Rows are points. A path goes straight from each point to the next, and from the last back to the first. The post is the endless flat space through its rows: a point in 2 columns, a line in 3, a plane in 4, and so on, so that a path can go around it. Count how often the path circles the post. Going back the other way cancels.
(in the rows, 128 means zero)

Post:
[[147 116 111]
 [ 88 166 129]]
Path (6 x 3):
[[ 98 155 151]
 [ 92 177 148]
 [ 95 105 160]
 [ 89 107 111]
 [117  92  74]
 [119  80 147]]
Times around: 0

Post, 10 rows:
[[123 163 137 108 132  97  95  64 147 111 149]
 [ 92 116  99 118 129 146 125 107 114 128 123]
 [175 140 106 144 138 115 185 175 112 192 113]
 [130 116 118 128 125  81 166 154 110 138 142]
 [ 99 146 140 176 124 124  92  87 157  89 142]
 [124 129 100 111 162 141 180 146 142 106 100]
 [104 135 131 136 159 121  63 104 131  83 176]
 [ 95 152 171 149 137 141 108 126  92  78 118]
 [105 195 109 147 148  82  62  86 125 103 145]
 [119 136 135 128 121  93 141 198 144 160 110]]
Path (28 x 11):
[[120 130 116 125 162 123 140 153 136 143 106]
 [ 97 107  88  76 148  93  98  96 128  89 126]
 [140 154 101 185 124 152 127 174 187 115 116]
 [ 76 132 113  96 109 124 124  71 143 112 148]
 [ 54 135 150 195 141 130  82 148  89 160 136]
 [ 79 139 110 130 180  98 115 144  32 140 143]
 [108 132 164 210 161 119 116 168 138 112 198]
 [150 158  95  87 148 125 182 177 123 102 132]
 [117 119 104 128 139 115  81 171 176  89 126]
 [183 120 138 186 151  80 112 109 113 137 202]
 [ 81 167  88 128 142 101 148 102  76 138  87]
 [105 141 144 120 180 130 195 195 147 113 111]
 [ 46 138 140 153 128  64 108 133 149 110 127]
 [130 119 111 114 169 138 132 140 126 148  89]
 [136 123 161 112 133  90 136 152 130  75 132]
 [103 190 153 144  94 125  72  92 137 114 158]
 [107 184  79 128 143 126  99 126 172 167 117]
 [ 91 166 129 145 168 138  90 110 132 165  95]
 [ 63 137 139  70 127  83 149 126 163 127 112]
 [123 159 106 102 151 132 122 145 112 127 134]
 [119 115 134 157  99 161 153 186 133 133  87]
 [109 151  97  60 188  93  74 138 119  90 140]
 [128 118  97 117 123 114 126 118 133  92 153]
 [ 83 146 132 179 108 162 134 213 132 145  82]
 [107 158 123  95 167 152  90 106 112 110 165]
 [130 129 122 121 110  83 121 154 139  89 169]
 [147 142 124 129 141 149 137 111 160  75  73]
 [127 176 101 134 207 106  96 128 116  76 120]]
Times around: 0
